Each row of a before or after table is a point. One or more steps were done to the points. Then noise was added and the rows were shuffled. The steps act on columns, c1 being the first. Name the steps. A step turns or swaps two columns, mirrors them in a line or flattens them onto one, adds a multiple of one to another, or multiplies or shifts one. Angles are multiples of 10 degrees, from the lower column toward the higher: turns from -170 to 170, lines from 10 to 170 but not 90. Use the fewest steps. Two steps may share a column if one is a turn and the other turns, adds or multiplies; they go together, in the order done. Otherwise the lowest column goes first.

Before:
[[ -6  60 -26]
 [ 13  52  27]
 [ 13 -15   2]
 [ -2 -29 -55]
 [ 11  15 -42]
 [ 10 -11   1]
 [-25 -22  10]
 [-46 -14 -29]
 [  3  -7 -31]
 [  1 -47  32]
 [ 16  57 -12]
 [-19 -16  -9]]
After (12 x 3):
[[ 19  -3 -43]
 [ 49  36 -27]
 [ -7 -19   2]
 [ 52  15  27]
 [ -5  -6 -31]
 [ 58  14 -12]
 [-30  10  10]
 [-41 -24  31]
 [-23   9  -9]
 [-27 -13 -55]
 [ -5 -14   1]
 [-35  33 -29]]
Steps: turn c1 and c2 by -60 degrees

Before, 12 rows:
[[  8  46 -26  23   4  -8 -25  21  32]
 [ -3  18  -4 -17  53   4   6  22 -13]
 [-10  24  -7  48  13  15 -32 -17  14]
 [-15  17 -17   2  -8  -6 -22  -6  44]
 [ -6  26 -58  28  14 -23 -47 -23  21]
 [ -9  -6 -18   5  44 -11  17   3  13]
 [ 19 -57 -25 -19 -31  22 -15  53 -29]
 [-20   7 -24  13  14 -12  19  36 -23]
 [ 26  22 -11  37  16 -35  -4 -16  20]
 [ 37 -26 -36 -39 -46  33 -18  21 -41]
 [ -5  16   0  14  18 -41 -45   0   6]
 [ 41 -51 -36 -21  -1  30 -19  60 -23]]
After, 12 rows:
[[ 28 -56 -25 -19 -30   0 -15  54 -30]
 [  5  24  -6  47  12  17 -31 -17  14]
 [-22   6 -23  14  14   8  19  36 -24]
 [ -2  46 -26  23   5 -11 -25  21  31]
 [-14  -5 -19   5  44   1  17   3  14]
 [ 50 -51 -36 -20  -1 -12 -19  60 -23]
 [ 49 -26 -35 -40 -45  -7 -19  22 -41]
 [-10  23 -12  38  16 -43  -5 -16  20]
 [  0  18  -4 -16  52   5   7  23 -13]
 [-21  27 -58  28  14 -11 -48 -24  21]
 [-15  17 -17   2  -7   7 -21  -5  44]
 [-33  16   0  14  17 -22 -45   0   5]]
Steps: turn c1 and c6 by -50 degrees

Before:
[[-20   6  27   2  10  -4 -17 -26   6   1 -18  16  -5  -2]
 [ 16 -11   4 -23  21  -2   2  13 -15   1  -1   2  24 -10]
 [ 32   7  21   1   1  12   2  22  14  15  -4 -11  14  -2]
 [  4 -12   4  12  -3 -22  -3   7   9  -8  10   5  47  16]
 [ -7  -4  16 -18   4  21  -1   3  23 -14   4  13  17 -23]
 [ -7  32  28 -18   2 -27   7  -4 -10  -8  17  -8  -4   1]
 [ -9 -26   0  28  31  11  -5  -9  15 -22  -9  15 -20 -20]
 [ 33  37 -27 -25  14  -1   9 -25  23  20  27  -8  -7 -23]
 [ -7   1   3  -6  14  13  -6  39 -13  12  -3  10   9 -19]
 [-16   3  23 -23  16  18  31  23  -9  20 -13   6  56 -44]
 [ 11   8 -12  21  -2 -11  -9 -22 -24 -38  -3  27  -8  13]
 [ -2 -31  -1  -5 -40 -25   9   2   6  11   8 -27  14  -2]
 [-15  -9  -1   1  17  19   4  25   7 -31 -20   4  18  18]]
After:
[[-16 -10 -21   0  16   4  -8  24   0 -31 -19  21  15  19]
 [ 31  36 -12 -26  15 -16 -25 -25  -4  19  26 -25 -18 -23]
 [ -8  -4 -12 -18   4  18 -21   4 -13 -15   3  15  23 -24]
 [  3 -12   5  12  -4 -30  -6   7  -7  -8  11  10  43  16]
 [-10 -27   0  29  32  14  -9  -8 -11 -20  -9   9 -18 -20]
 [ 16 -10  -1 -23  20  -8  12  12  10   1  -2  11  23  -9]
 [-16   3 -19 -23  17   7  -7  24  32  19 -12  22  59 -45]
 [ -6  32  38 -18   3   2   3  -4  10  -8  18 -10  11   2]
 [ -3 -31  15  -7 -41 -22  -8   2   4  12   9 -26  11  -2]
 [ 32   6  -1   0   0  16 -12  21  -5  16  -3   5  23  -3]
 [ -7   0 -11  -5  15   7  14  40   1  12  -5  37  10 -18]
 [-18   6  20   1  11  18   4 -26 -17   0 -16  -1   9  -2]
 [ 10   8   4  21  -2 -10  25 -21   3 -39  -3  11 -15  12]]
Steps: turn c3 and c13 by 30 degrees; turn c3 and c6 by 50 degrees; turn c7 and c9 by 120 degrees; add 0.7 times c8 to c12
